Every row gives one point. The points of each table are mixes of a few directions, plus a little noise. Count the directions of each table, and those that both share. Where both have some left over, give the other angles between the two spaces (their principal angles), to ten degrees, smallest first.
(in the rows, 128 means zero)

First (7 x 3):
[[154 112 177]
 [144 117 163]
 [ 57 152  49]
 [ 64 141  84]
 [171 116 170]
 [176 111 183]
 [132 149  74]]
Second:
[[152 125 140]
 [ 91 145  83]
 [186 127 142]
 [ 10 129 103]
 [ 93 114 165]
 [227 125 148]
 [130 133 119]]
Directions: first 2, second 2, shared 2

First:
[[156 158 185 141]
 [ 60  96  51 124]
 [124 174 171 139]
 [173 126 178 148]
 [171 142 184 144]
 [138 118  76  78]
 [ 74  84  49 123]]
Second (8 x 4):
[[ 83  78  93 165]
 [146 193 147  83]
 [106 185 113  85]
 [100 154 151 151]
 [209  86 143 115]
 [146 162 181 140]
 [110 150 135 131]
 [123  15  62 155]]
Directions: first 3, second 3, shared 3

First (6 x 6):
[[ 76 138 114  99  30 190]
 [174  99 213 133 146 142]
 [136 127 133 132 138 122]
 [ 85 163  20 131 139  86]
 [127 139  80 142 175  78]
 [168 103 207 131 137 146]]
Second:
[[158 118 152 143 173 106]
 [ 90 149  66 123 107 125]
 [156 121 136 144 187  91]
 [203 106 175 163 247  62]
 [ 80 137 115  98  32 189]
 [ 81 154  53 118  96 126]
 [108 121 167 102  47 197]
 [165 106 188 134 152 130]
 [109 139  99 124 113 129]]
Directions: first 2, second 2, shared 2

First (10 x 9):
[[124 130 129 132 123 129 128 136 123]
 [148 119 122 111 147 122 130  87 151]
 [135 126 126 121 135 126 129 113 137]
 [ 99 142 137 155  99 137 125 189  93]
 [ 90 146 141 163  90 140 123 209  82]
 [142 122 124 116 141 124 129 100 144]
 [ 71 155 147 181  72 145 122 249  60]
 [162 113 117  96 162 117 132  57 168]
 [153 116 120 103 153 119 130  74 159]
 [157 115 119 102 155 119 130  68 161]]
Second (8 x 9):
[[192 104 107  94 179 110 144  11 217]
 [159 116 117 106 155 117 135  68 168]
 [124 134 128 143 118 131 132 143 130]
 [117 131 132 130 122 130 124 143 112]
 [104 126 138 105 128 129 109 147  79]
 [111 146 133 179  94 137 139 185 124]
 [128 132 127 144 118 129 134 139 133]
 [ 84 136 143 123 108 136 106 185  57]]
Directions: first 1, second 2, shared 1

First (8 x 11):
[[ 38 110 178 129 152  90 149 121  94 157 173]
 [ 41 174 175 145 151  98  82 122 102 114 158]
 [204 109  88 119 104 158 143 131 156 114  90]
 [121 110  50 110 122 152  74 157 166 122  79]
 [216 178 105 143 143 139 138 140 119 201 165]
 [ 99 173 176 146 136 112 107 112 107 101 148]
 [186 116 126 126 100 148 147 114 146  82  95]
 [120  55 126 107 117 127 182 124 134 132 116]]
Second, 9 rows:
[[140 121 142 129 130 123 156 123 118 144 144]
 [109 118 119 123 136 123 127 136 126 150 135]
 [188 119  76 122 144 138 157 154 128 227 155]
 [116 127 127 127 129 127 122 129 129 125 126]
 [ 16  78 158 116 155  90 153 132 100 173 168]
 [130 144 231 147  98 117 159  73 111  12 118]
 [178 151  52 124 127 157  80 157 157 149 101]
 [158 127 108 126 133 133 140 137 129 165 138]
 [118 167 138 137 100 144  58 112 153   7  68]]
Directions: first 4, second 3, shared 3

First, 11 rows:
[[117 135 129 133 147 133 128 136 119 139 122 144 128 155]
 [168  96 112  70 197 185 135 115  84 193  88 171  96 161]
 [ 42 185 145 206 138  93 121 169 135 110 145 153 159 201]
 [185  91 116  77 120 150 132 101 124 139 117 110 108  78]
 [191  86 114  69 128 158 133  99 118 147 113 115 104  82]
 [175  97 118  83 130 150 132 107 120 143 116 119 110  95]
 [176  91 111  62 196 188 136 111  83 196  87 168  94 155]
 [ 95 157 143 188  36  61 119 135 184  47 177  67 162  68]
 [ 55 178 144 196 131  95 122 163 138 108 145 145 156 185]
 [ 67 169 141 187 129  99 123 157 137 110 142 142 152 175]
 [141 124 132 138  56  95 125 115 165  77 156  72 140  53]]
Second (9 x 14):
[[165 144 110  74 110 102 101  72 156  43 173 106  93   7]
 [144  89 131 121 147 170 149 146  99 202  86 140 135 183]
 [ 88 152 133 153 176 134 128 151 107 152 116 171 134 202]
 [ 42 164 157 233  97  91 137 189 142 130 135 123 185 210]
 [ 77 161 141 179 115  99 124 153 141 104 145 129 151 157]
 [191 110 106  53 125 134 114  72 136  92 144 110  89  28]
 [157  84 132 123 117 160 152 139 112 185  94 116 137 150]
 [ 91 156 134 158 128 106 122 141 137 108 142 137 138 148]
 [195  93 109  55 139 157 126  89 118 135 118 120  94  70]]
Directions: first 2, second 3, shared 2
